Every row gives one point. The points of each table are mixes of a few directions, plus a little noise. Count the directions of each table, and those that both share. Where both have some left over, give the other angles between the two spaces (their principal angles), to ten degrees, smallest first.
(in the rows, 128 means zero)

First:
[[129  70]
 [129  75]
 [127 154]
 [127 190]
 [127 145]
 [127 188]
 [129  71]]
Second (7 x 2):
[[ 97 133]
 [159 123]
 [155 124]
 [ 59 138]
 [108 132]
 [ 98 134]
 [222 114]]
Directions: first 1, second 1, shared 0; angles 80

First, 6 rows:
[[ 98 117  65]
 [156 103 119]
 [154 134 175]
 [ 83 156 120]
 [149  91  87]
 [129 167 203]]
Second (6 x 3):
[[132 126 129]
 [148 120 140]
 [ 89 143 102]
 [ 85 144 101]
 [ 89 142 102]
 [224  91 195]]
Directions: first 2, second 1, shared 1

First, 5 rows:
[[124 109 117 101]
 [130  99 102  97]
 [113 209 217 193]
 [131 102 104 101]
 [142 121 102 147]]
Second:
[[ 96 120 128 135]
 [196  99 134 118]
 [141 157 125 123]
 [104  42 136 141]
 [102 221 117 124]]
Directions: first 2, second 2, shared 0; angles 60, 80

First, 7 rows:
[[152 176  70 162 122 142 119 185]
 [127 115 148 144 135 114 139 111]
 [115  90 180 129 139 106 145  80]
 [113  91 178 121 137 109 142  81]
 [121 110 152 129 133 118 136 106]
 [165 213  19 160 111 164 102 232]
 [102 103 149  52 118 142 114  99]]
Second (8 x 8):
[[142 106 169 196 108 112  96 148]
 [ 93 140 141 101 119  87 128 196]
 [122 147 137 113 111 104 123 168]
 [196 130 109  77 152 205 219 128]
 [ 88  79 132 162 156 131 111 121]
 [189 139 131 127 129 159 171  90]
 [ 91 118  63 110 145 173  78  93]
 [105 167 142 137 104  52  96  80]]
Directions: first 2, second 5, shared 1; angles 60

First, 7 rows:
[[186 116 140 156 147  63 123 196 171]
 [142 148 154  77 193 105 148 101  71]
 [ 89 137 102 104  87 204 168  82 127]
 [156 119 110 193  91 115 101 183 182]
 [ 33  82 160  71 131 127 109  77 104]
 [150 147 122 122 139 135 148 125 119]
 [141 147 107 172 108 146 100 134 123]]
Second, 7 rows:
[[164 150  62 145 104 207 165 141 135]
 [119 111 178  83 143  74 166 126 157]
 [151 137  70 201  79 178 102 161 151]
 [ 91 136 175 101 119 105 144  86 131]
 [140 124 159 124 175  73  95 137 100]
 [114 143 191  99 166  70 119  93  94]
 [118  95  62 144 112 191 107 153 126]]
Directions: first 4, second 5, shared 4

First, 10 rows:
[[115 158 168 106 138 141 132 134 136 152 104]
 [137 133 167 134 169 133 133 142 149 129 118]
 [ 92 142 109 126 169 133 121 126 150 147 105]
 [143 236 114  93 153 104 136  80 129 146 193]
 [151  32  55 173  73 138 116 127 109  75 143]
 [ 76 160 132  94 116 137 124 126 125 171  89]
 [187  62 130 165  96 159 127 139 124  73 143]
 [149  55 115 155  74 109 129 146  99  96 137]
 [134 186 128 107 144 144 129 103 140 139 144]
 [ 96 119 161 126 145  81 134 157 120 154 105]]
Second (11 x 11):
[[135 123  60 153 161  81 123 110 127 109 178]
 [124 119 177 113 109 218 123 144 151 135  61]
 [130 134 108 134 133  80 131 121 116 127 161]
 [122 139 208  97  89 158 135 149 119 151  84]
 [130 119 135 128 129 178 123 131 146 126  98]
 [126 132 165 112 110 141 132 138 121 141 109]
 [128 135 131 124 125 111 130 127 121 131 134]
 [129 124  99 139 142 123 124 117 134 120 140]
 [123 150 192  97  90  89 142 145  95 157 125]
 [135 136  47 154 158   7 130 105 104 116 222]
 [130  93  80 157 159 227 109 114 180 100  92]]
Directions: first 5, second 2, shared 2

First (11 x 12):
[[201  28 111 193  60 130  92 150  57  92  91  70]
 [103 161 153  86 171 123 109 129 161 133 126 170]
 [145 158 100 145  90 102 218 131 107 160 167  98]
 [208  71 118 166  71  93 136 169  59 120 115  89]
 [162 139 169  80 158  77  99 178 120 135 114 176]
 [ 58 138 101 155 132 195 137  64 168 121 140 108]
 [ 57 144 136 114 172 181  84  86 184 114 119 152]
 [ 87 184 131 100 159 128 156 112 166 151 151 153]
 [178  68 125 160  93 123 100 148  85 108 104 101]
 [ 94 174 136  98 160 129 143 119 162 144 144 154]
 [115 145 132 117 141 128 133 123 143 134 133 138]]
Second:
[[ 89 125 118 159 146 154 117  99 129  87 103 149]
 [126 103 121 182 144 113 114 128  75  51  69 180]
 [137 109 109 136  86 156 140 116 137 159 155  63]
 [208 174 186  23 147  23 138 224 126 197 157 164]
 [122 102 121 188 149 114 113 126  72  41  62 188]
 [139 109 109 137  84 156 142 115 138 160 158  60]
 [136 150 142  86 129 119 134 141 154 170 157 118]
 [ 86 150 128 112 145 159 124 101 170 142 144 125]
 [106 130 117 130 122 159 129 103 152 141 143 103]]
Directions: first 3, second 3, shared 2; angles 60
